Each row of a before or after table is a point. The points were changed in one or more steps. Then noise was added and the rows were shuffled. The steps act on columns, c1 being the first. What was done? A step turns or swaps two columns, mirrors them in a line or flattens them onto one, adds a multiple of one to another, or multiplies or shifts one. Angles are multiples of 10 degrees, from the lower column toward the higher: turns from -170 to 170, lines from 10 to 170 but not 90. Use the fewest steps. Two steps may share a column if one is a turn and the other turns, adds or multiplies; they go together, in the order done. Otherwise the lowest column goes first.

Before:
[[ 3.7  4.5  2.9]
 [-1.8 -0.3  1.2]
 [-3.6  0.0 -2.4]
 [ 5.7  1.1  2.5]
 [ 0.9  3.1  0.3]
 [ 5.1  5.3  0.6]
 [ 2.7 -0.6  2.0]
 [-1.3 -3.8  2.8]
 [ 0.8 -2.3 -3.5]
 [ 1.2 -4.1  0.0]
 [-1.6 -1.8 -4.1]
 [ 4.6  1.5  1.6]
 [-0.1 -2.2  0.1]
 [ 4.4  0.5  0.3]]
After:
[[  3.5  -1.6  -0.2]
 [  3.5  13.3   0.8]
 [  0.0  -6.1   0.6]
 [  1.0  -7.1  -3.7]
 [ -1.4 -11.0   3.6]
 [  5.0   4.6  -0.5]
 [ -1.4  -5.1  -2.8]
 [  6.0   2.8  -0.7]
 [  4.3  15.6  -1.6]
 [  0.9 -12.7  -0.5]
 [  4.7   1.5  -1.4]
 [  0.9   9.6   0.2]
 [ -3.9   0.0  -0.5]
 [ -1.9  -0.9   2.0]]
Steps: add -0.5 times c1 to c3; multiply c2 by 3

Before:
[[ -3.9   7.1   4.7   0.9]
 [ -0.7  -1.5  -1.3   1.0]
 [  8.9  -1.3   1.0 -11.1]
 [ -5.3   3.0  -2.4   2.9]
 [ -4.8  -1.1  -1.4   2.5]
 [ -5.3  -2.2   4.1   0.0]
 [ -1.3  -1.7  -1.4  -1.3]
 [  2.7   3.4  -1.8   0.7]
 [  8.3   0.3   1.7  -3.2]
 [ -5.5  -1.6  -1.6  -1.3]
 [ 12.7  -1.6   2.7   0.5]
 [ -0.7  -0.9  -1.3   3.5]]
After (12 x 4):
[[ -5.7   2.2   0.5  -1.5]
 [ -5.3   0.0  -4.7   0.2]
 [ -0.6   1.4   0.7   3.5]
 [  2.5  -2.3   3.1   0.6]
 [ 12.7   0.1  -3.3   0.5]
 [ -0.7   1.8   0.4   1.1]
 [ -5.1   1.6   0.9   2.4]
 [  8.4  -1.2  -1.5  -3.1]
 [ -5.3  -1.7   3.8   3.0]
 [ -1.5   1.9   0.5  -1.3]
 [  9.0   0.6  -1.5 -10.9]
 [ -3.6  -8.6  -0.4   1.0]]
Steps: turn c2 and c3 by 150 degrees

Before, 9 rows:
[[ 4.2  3.7 -4.1 -4.1 -0.6 -2.7]
 [ 6.8 -1.7  2.5  4.8 -4.5 -3.6]
 [-1.7  3.5  8.4 -2.8 -1.2  3.6]
 [ 1.6  3.6 -5.2 -3.8 -7.0 -6.5]
 [-2.0 -1.4  6.1 -2.6  0.1 -1.2]
 [-0.4 -1.6 -5.4 -4.5 -4.7  1.3]
 [ 6.6  0.5 -3.7  1.5 -1.5 -0.4]
 [-1.6 -1.2 -3.7 -1.5  0.6  2.3]
 [ 1.7 -1.8  8.4 -4.5  0.1  3.1]]
After, 9 rows:
[[-1.4  0.0 13.3  1.6  1.8  0.5]
 [ 5.0  2.5 -1.6 -0.7 -1.3 -1.3]
 [-4.6 -0.4 -5.5  0.0 -2.7 -1.3]
 [-6.8  3.9 -5.9  1.1 -2.8  3.5]
 [ 3.8 -6.0  5.3  7.0 -3.8  3.8]
 [-9.3  2.7  0.3  0.5 -4.1 -2.0]
 [ 5.0  1.8  1.7  4.8 -4.2 -2.1]
 [-6.8 -3.9 12.3  4.5  4.7 -2.1]
 [ 1.3 -2.9  9.1  0.5 -3.9  4.1]]
Steps: multiply c1 by 2; turn c1 and c3 by 110 degrees; swap c2 and c6; turn c4 and c5 by 90 degrees

Before, 11 rows:
[[  0.3   3.2   2.6  -3.8   4.1  -3.5  -1.5  -4.5  -1.1]
 [  1.6  -1.3  -2.1   3.7   1.9  -3.0   0.7   3.7   2.0]
 [ -5.7   6.6  -2.0   0.7   1.8   2.2  -3.2   0.4  -5.8]
 [  2.0   2.2   0.0  -2.6  -0.1  -6.1   3.0   1.9  -0.2]
 [ -3.1  -7.5  -5.2  -2.4  -5.5   2.6  -1.6  -0.4   0.5]
 [ -0.2   2.4   1.5   3.6  -3.4  -6.7   3.5  -2.6   1.2]
 [-10.1  -4.8 -10.9  -1.5  -8.7   2.9 -10.1   6.7   7.8]
 [ -4.5  -3.3   0.0  -1.7  -3.2  -4.3  -1.3   4.6  -1.6]
 [  2.6   7.7  -3.9  -1.9  -1.1  -4.5   3.9  -1.1  -3.7]
 [  3.0   3.1  -3.6   2.2   1.4 -11.4   1.3  -2.8  -4.7]
 [-11.4   1.9  -4.6  -6.1   5.1   2.1   2.4  -3.6  -2.1]]
After, 11 rows:
[[  0.4  -6.6   1.0  -3.0   2.5   0.0  -1.2  -5.8   6.5]
 [  1.9  -1.6  -0.1   2.3   1.6  -5.7   2.2   2.1  -2.2]
 [ -1.0  -8.1  -2.3   3.4   2.2  -5.4   2.0   2.6   1.8]
 [ -2.6  -0.1  -2.7   3.9   3.6  -5.9  -0.1   0.0  -3.5]
 [  6.7  -0.8 -11.6  -9.8  -8.5   5.1  -3.3 -10.3  -6.8]
 [  0.0   3.9  -7.1  -2.2  -7.2   2.7   0.3  -3.0   0.4]
 [  3.7  -0.8   0.8   1.0  -2.6  -2.0  -1.2   1.8  -2.7]
 [ -2.6  -5.3   0.0   1.7  -0.9 -12.4  -0.4   2.9   0.2]
 [ -4.5  -1.5   4.6  -1.7   2.9  -3.9   0.9   0.3  -0.2]
 [  4.7   3.1  -2.8  -1.1  -1.4  -4.5   0.1  -4.5   0.2]
 [ -3.7  -5.3   3.5   1.3  -3.4   1.1   2.9 -11.4   2.9]]
Steps: swap c1 and c8; turn c3 and c5 by -70 degrees; turn c2 and c5 by 140 degrees; multiply c4 by 0.4; turn c4 and c7 by -70 degrees; mirror c6 and c9 in the line at 10 degrees
